Each row is a point. Two turns around zero, p and q, are shown by what they do to some points. Where does a point land after both, in the order given? Backwards means that the second turn is done in reverse. Each puzzle has new turns, and all numbers are rounded.

Turn p:
-0.259	0.019	0.038 -> -0.238	0.010	0.111
-0.198	0.111	0.194 -> -0.132	-0.018	0.267
0.239	0.012	-0.169 -> 0.202	0.096	-0.189
0.218	-0.143	-0.063 -> 0.167	-0.089	-0.190
Turn q:
0.025	0.162	0.113 -> 0.021	0.195	-0.035
-0.163	-0.135	0.024 -> -0.155	-0.080	0.122
-0.097	0.160	-0.053 -> -0.107	0.076	-0.144
0.395	-0.201	-0.243 -> 0.395	-0.311	-0.055
0.066	-0.069	-0.010 -> 0.069	-0.056	0.037
-0.225	0.081	0.170 -> -0.222	0.175	0.077
Where do these land?
p, then q: -0.268	0.197	0.035 -> -0.206	0.257	0.057
p, then q: 0.123	0.254	-0.164 -> 0.130	0.199	-0.224
q, then p: -0.125	0.060	0.119 -> -0.082	0.077	0.144
p, then q: -0.037	-0.194	0.087 -> -0.054	-0.169	0.122
p, then q backwards: 0.281	-0.128	0.107 -> 0.262	-0.097	-0.169
p, then q: 0.027	-0.188	-0.184 -> -0.056	-0.208	-0.153

Turn p:
-0.052	-0.283	-0.217	0.125	0.127	-0.058 -> -0.041	-0.296	-0.213	-0.060	0.056	-0.154
-0.192	0.242	-0.142	0.082	-0.047	-0.262 -> -0.132	0.218	-0.060	0.099	-0.100	-0.324
0.145	0.371	-0.218	-0.139	0.006	-0.015 -> 0.183	0.361	-0.017	-0.201	-0.055	-0.136
0.010	-0.054	0.079	-0.055	0.108	0.312 -> 0.003	-0.018	-0.013	-0.100	0.212	0.257
-0.049	-0.241	0.257	-0.130	-0.096	-0.064 -> -0.130	-0.224	0.244	0.060	-0.091	0.134
-0.010	-0.215	0.154	0.137	-0.205	0.177 -> -0.065	-0.165	-0.085	0.154	-0.083	0.305
0.147	0.180	0.087	-0.020	0.108	-0.091 -> 0.182	0.123	0.144	0.047	0.061	-0.084
Turn q:
-0.073	0.058	0.181	0.105	0.159	-0.212 -> -0.036	-0.091	0.185	0.083	0.203	-0.177
-0.053	-0.229	-0.077	0.288	-0.293	0.177 -> -0.202	-0.238	-0.174	0.142	-0.311	0.129
-0.171	0.347	0.002	-0.273	0.143	0.092 -> 0.008	0.449	0.095	0.023	0.196	0.060
0.217	-0.068	-0.053	0.054	-0.375	0.158 -> 0.081	-0.050	-0.095	0.013	-0.448	0.065
-0.058	0.174	-0.110	0.009	0.193	-0.069 -> 0.065	0.110	-0.065	0.096	0.235	-0.054
0.076	-0.091	-0.011	0.150	0.065	0.058 -> 0.050	-0.172	-0.032	0.062	0.013	0.084
0.056	0.022	0.075	-0.339	0.079	0.092 -> 0.088	0.199	0.126	-0.246	0.036	0.117
0.006	-0.213	-0.007	0.005	0.029	-0.296 -> -0.055	-0.206	-0.040	-0.175	0.076	-0.224
Where do these land?
p, then q backwards: 0.070	-0.145	-0.141	0.066	-0.043	0.280 -> 0.066	-0.202	-0.234	-0.022	0.084	0.151
p, then q: 0.158	0.155	0.040	0.036	0.083	0.190 -> 0.258	0.065	0.021	0.068	0.054	0.126
q, then p: -0.271	0.089	0.116	0.059	-0.098	-0.394 -> -0.219	-0.038	0.160	0.230	-0.011	-0.367
p, then q: 0.182	-0.008	-0.058	0.060	0.215	0.186 -> 0.264	-0.031	-0.061	-0.114	0.131	0.130
p, then q: -0.298	0.067	0.038	0.142	-0.161	-0.369 -> -0.306	-0.092	-0.031	0.243	-0.034	-0.337
p, then q: -0.026	-0.075	0.115	0.055	-0.092	-0.438 -> -0.173	-0.268	0.104	0.065	-0.159	-0.283
p, then q: -0.040	-0.119	0.102	-0.104	0.103	0.208 -> -0.041	0.014	0.071	-0.088	0.120	0.249
q, then p: 0.207	0.031	-0.012	-0.145	-0.088	0.263 -> 0.144	0.162	-0.026	-0.082	-0.122	0.269
q, then p: 0.020	0.005	-0.200	-0.169	0.080	0.074 -> 0.090	0.145	-0.046	-0.216	0.051	-0.021
